Each row of a before or after table is a point. One or more steps were done to the points. Then noise was added and the rows were shuffled. The steps act on columns, c1 being the first. What was done? A step turns or swaps two columns, mirrors them in a line or flattens them onto one, adds a multiple of one to another, or multiplies or shifts one. Angles are multiples of 10 degrees, from the lower column toward the higher: turns from -170 to 170, lines from 10 to 170 but not 90. Use the fewest steps. Two steps may share a column if one is a turn and the other turns, adds or multiplies; they go together, in the order done. Otherwise the lowest column goes first.

Before:
[[-81 -10  15]
 [-32   9 -18]
 [-12 -43 -56]
 [-49 -15 -44]
 [  3 -24   6]
 [  3 -32 -56]
 [-60  16  21]
 [ -7 -80   1]]
After (8 x 3):
[[ -5  -8 -24]
 [ -7  14 -51]
 [-11  43 -56]
 [ -9  31 -52]
 [  2  24   7]
 [  4 -16  10]
 [  2   9   0]
 [  1  80  -2]]
Steps: flatten c1 and c3 onto the line at 80 degrees; multiply c2 by -1

Before:
[[-70   3  20 -13]
 [-24  60 -19 -55]
 [ 42 -77  56 -56]
 [ 35  59   2 -41]
 [ 20  20  11 -24]
 [ 32 -29  56  -1]
 [  1  19  14 -31]
 [-11 -38  -2 -59]
 [ 28  24   6   2]
 [ 22 -20  26 -25]
 [ -2 -39 -12 -13]
 [-41   4  -1  -3]]
After:
[[ 58  22 -43 -92]
 [  1  43  15 -57]
 [  2  59 -36  37]
 [ -4   2  40   4]
 [  4   8 -28  26]
 [ 24  19 -20 -26]
 [-12  -2   3 -42]
 [ 56 -13 -30 -25]
 [ 19  12  68  -3]
 [-17  74  24  36]
 [ 12  28 -24   9]
 [ 12  33   0  10]]
Steps: turn c1 and c3 by -90 degrees; turn c2 and c4 by 70 degrees

Before (14 x 6):
[[-20  -1  17 -35  41 -20]
 [  1 -25  -9  28 -15  25]
 [  3 -37   0  15  34   9]
 [ 10  -4  -3   6  -8  16]
 [  4 -10   9 -11   1  13]
 [ 18 -20   1 -12 -18  30]
 [ 12 -14  54 -34   4  -7]
 [ -4   8  -5  17  -7  30]
 [  2  -8 -47  15  -8 -14]
 [ 30  14 -16  43  33  43]
 [ 11  11  23 -20  -5 -20]
 [ 58  26  -7  16   5  40]
 [-10 -28  10   2  12 -12]
 [-10 -37  19 -43  43  -4]]
After (14 x 6):
[[-74  -1  -2 -35 -19  -9]
 [-13 -10  -9 -13  -2   6]
 [ 26 -37  14  17 -12   3]
 [ 22   9   2  16   3  13]
 [ 24  -7  41  15   9  -5]
 [-19  13 -24 -21   0  -9]
 [ -7 -26  -5   4  -6  -6]
 [ 19  -3   2   5   3   6]
 [ 83  24   8  15  -1  17]
 [ -1 -19  -6 -13   5  14]
 [-38 -15 -49 -35 -10  -2]
 [ 95  15  26  44 -10  18]
 [-73 -39  -4 -45 -19  -1]
 [ 43 -26   4  28   6  12]]
Steps: add 1.5 times c4 to c1; turn c3 and c5 by -160 degrees; multiply c5 by 0.4; multiply c6 by 0.4
